Rows are points. The points of each table are mixes of a few directions, plus a little noise. Count the directions of each table, and those that both share. Where both have some left over, give the other angles between the two spaces (their principal angles), to ten degrees, smallest first.

First (7 x 3):
21, -25, -4
-3, -36, 42
72, -71, -34
-26, 0, 35
-43, 54, 9
-5, 74, -67
-17, 6, 20
Second, 5 rows:
-73, 63, 43
-31, 11, 34
46, -10, -57
41, -50, -9
17, -14, -11
Directions: first 2, second 2, shared 2

First, 9 rows:
116, -19, -9, -66, 57, -49
17, 1, -11, 43, 132, 20
-13, -20, 6, 9, -40, 8
-26, 43, 0, -26, -36, -13
-36, 33, -3, 18, 24, 12
-25, 49, -2, -21, -12, -12
-6, 32, 0, -33, -29, -19
7, -27, 5, -2, -37, 0
-35, -92, 14, 77, -58, 53
Second, 7 rows:
-7, -39, 6, 27, -14, 18
-81, 131, -10, -11, 38, -6
-67, -35, 10, 77, -27, 53
-4, -21, 2, 16, -9, 11
82, -46, 1, -41, -6, -30
32, 41, -7, -52, 21, -34
44, -35, 2, -17, -7, -12
Directions: first 3, second 2, shared 2

First, 10 rows:
67, -73, 2, 12, 36, -61, -87, 49, -104
60, -63, -22, 43, -56, 48, 55, 13, -52
-16, -3, 8, 29, -25, 18, 22, -27, -38
17, 7, 6, -21, -18, -1, 26, 17, 51
40, 19, 13, -26, -26, 1, 37, 11, 44
-135, 34, 37, 27, 4, -11, -6, -49, 5
-38, -11, 22, 1, -22, -7, 20, 20, 51
24, 37, 10, -6, -8, 6, 16, -41, -32
-3, 9, 14, -13, 20, -31, -28, 10, 4
-17, 44, -91, -45, 97, 42, -52, -2, 69
Second (7 x 9):
54, -6, 5, -2, -63, 32, 75, 6, 28
-31, -41, -35, 41, 29, 18, -39, -7, -67
-50, 53, 79, -21, -44, -38, 42, -16, 70
70, -11, -54, -20, 37, 18, -25, 22, -5
46, 42, 49, -8, -8, -39, -10, -46, -77
-98, 18, -3, 9, 18, 10, -7, -10, 46
10, -56, -40, 5, 30, 0, -40, 55, 4
Directions: first 5, second 5, shared 5

First, 8 rows:
-14, -48, 40, -43, 15, -26, -42, 9, -1, 7, 19
53, 64, -52, 108, 3, 9, 53, 59, 19, 15, -41
29, 66, -53, 85, -3, 25, 54, 11, 3, 5, -28
-36, -46, 38, -55, 19, -16, -43, -32, -13, 2, 32
-27, -13, 11, -20, 14, 1, -14, -41, -16, 0, 19
-25, -59, 51, -48, 33, -35, -54, 1, -6, 15, 31
-47, -21, 16, -56, 0, 12, -18, -78, -25, -14, 30
67, 57, -52, 32, -78, 31, 65, 69, 39, -31, -62
Second, 9 rows:
-30, -29, 36, -72, -48, 20, 41, -60, -16, -11, 26
-52, -20, 16, -33, 10, -31, 0, -62, -28, 49, 30
10, 18, -44, 70, 80, -71, -84, 67, 14, 63, -26
32, -1, -15, 6, 7, -31, -48, 78, 27, 0, -32
26, -1, 28, -40, -82, 88, 80, -23, 6, -98, 1
14, 25, 15, 15, -39, 99, 97, -58, -15, -79, 15
0, 12, -11, 29, 27, -13, -13, 5, 0, 15, -4
-6, -1, -14, 18, 31, -38, -39, 22, 3, 33, -6
2, -3, -8, 9, 23, -29, -32, 28, 6, 24, -11
Directions: first 3, second 3, shared 1; angles 30, 40
